Every row gives one point. Any point is a mix of the corners, with weights that add up to 1. It lies inside the corners' shape when no weight is negative. Is each point inside? If not, which corners have a negative weight?
(in the rows, 128 means zero)

Corners:
(1): [188 121 159]
(2): [135  96  51]
(3): [210 142 145]
(4): [ 73 192 113]
Points:
[192 134 143] => inside
[ 89 161  73] => outside (1)
[126 139 116] => outside (3)
[169 156 166] => outside (2)
[193 147 167] => outside (2)
[164 121 106] => inside
[114 131  70] => outside (1)
[207  98 124] => outside (4)
[210 113 135] => outside (4)

Corners:
(1): [171 133 117  92 160  60]
(2): [149  93  96  95  46  76]
(3): [126 162 207 104  97 177]
(4): [124  96 133 227 249 188]
(5): [151 187 107 146  86 176]
(6): [ 55 121 100 195 218 191]
(7): [120 163 182 165  46  99]
Points:
[109 108 123 140 160 146] => outside (5, 7)
[105 146 150 168 110 132] => inside
[144 142 110 129  85 131] => inside
[117 140 126 107 149 144] => outside (4, 7)
[142 117 116 112  73 107] => inside
[119 148 154 155  90 144] => outside (1)

Corners:
(1): [ 37 182 123 143 159 212 102  47 138]
(2): [ 51 178 142 106 121 118  90  95 178]
(3): [ 71 125 114 203 184 143  83 139 178]
(4): [246 126  89 107  50 138 105 184  96]
(5): [142 127  73  76  82 127 186 194 172]
(6): [156 157 110 106   7 151 156 225  71]
(7): [122 211 178 100 179 155 170 114 135]
(8): [160  95 100  83  70  96 155 135  79]
(9): [ 59  96 164 109 169 212  54 138 181]
(10): [ 79 153 171 176 119 196 153  54 213]
Points:
[ 80 133 119 119 121 150 110 107 174] => outside (6, 7)
[142 113 133 120 133 142 140 140 147] => outside (1, 2, 6)
[142 145 127 107 103 161 155 126 129] => outside (2, 3)
[129 164 114 116 107 137 133 148 120] => outside (9, 10)
[ 86 133 121 155 150 156 101 128 157] => inside
[180 145 108  75  63 149 165 192  75] => outside (2, 3, 10)
[126 129 123 111  80 156 129 137 136] => outside (3, 7)
[138 141 134 105  80 149 143 139 140] => outside (1, 3)

Corners:
(1): [133 125 118 111 161 109 154 115  94  98 121]
(2): [110 127 150 129  86 116 124 121 113 126 155]
(3): [135 108 122 116 128 136 172 140 122 142 146]
(4): [110 117 135 209 132 135 117 129 155 191 145]
(5): [107 132 134 114 124 106 144 168 132 120 138]
(6): [162 116 124 113 138 124 114 144  87 132 124]
(7): [141  97 166 117  90 110 154 126 102  92   7]
(8): [157 132 168 119 148 110 126 114 115 109 136]
(9): [151 193 108 143 124 148 155 161 127 119  99]
(10): [162 106 141 151 114 118 127 116 149 116 148]
(11): [126 128 107 105 127 157 133  96 131 146  82]
(12): [121 114 156 191 148 149 126 155 151 128 157]
Points:
[134 117 138 132 110 116 145 140 113 122  97] => outside (8, 11, 12)
[133 129 149 161 118 126 125 143 130 132 122] => outside (1, 3, 11)
[133 120 142 160 134 128 131 153 137 139 133] => outside (1, 2, 11)
[128 123 137 131 115 132 139 126 133 130 104] => outside (1, 6)
[141 124 138 133 126 121 135 140 114 122 118] => outside (11)
[144 126 131 136 134 132 129 132 122 126 111] => outside (2, 3)

Corners:
(1): [170  91 124 137 100 108 178 121 154 212 167 131 136  53]
(2): [149  63  78 128 140  95 182 102 110 196 171 113 149  44]
(3): [ 31 199  75 134  92 101 128 128 123  83  55  80  72 163]
(4): [ 19 178  79 142  99 133 102 155 118 108 156  97 141 123]
(5): [ 32 134  62 179  80 145 134  98 117  70 105 123  87 163]
(6): [199 108 145  97 164 172 185 132 107 201 169 122 135  60]
(7): [ 51 191  72 178 150 141 104 110 181  43 134  90  49 141]
(8): [102 137 140 134 104 114 109 119 154  80 114  90 126 121]
(9): [212  84  96  96 182 152 249 146 151 194 140  96 174 101]
(10): [182 135  92 137 155 101 113 169 133 126  77 169 147 117]
(11): [147  66 138 107 201 134 156 161 142 184 121 132 130 120]
(12): [136 134 119 104 178 111 162 156 143 137 114 193 222  60]
(13): [129 170 113  78 140 115 115 127  88  98 113 207 155 168]
(14): [109 144 116  38 131 150 120 143 133 123 115 158 121 132]
(15): [ 78 124  46 160 121 168  79  80 138 112  97  86 109 154]
Points:
[105 145  97 122 130 126 138 127 122 124 123 124 122 121] => inside
[130 117  99 122 144 123 156 130 129 143 129 133 147  98] => inside
[131 105  93 128 152 125 157 128 156 142 109 122 138 103] => outside (4, 6, 13)
[115 135  89 149 109 115 151 134 131 140 113  94 139 100] => outside (7, 11, 13, 14)
[ 92 149 101 137 133 128 125 125 149  98 119 109 105 127] => inside
[101 148  92 116 133 138 138 130 130 110 123 125 131 123] => outside (1, 11)
[102 134  89 141 124 133 147 109 129 124 134 106 130 113] => outside (10, 11, 14)
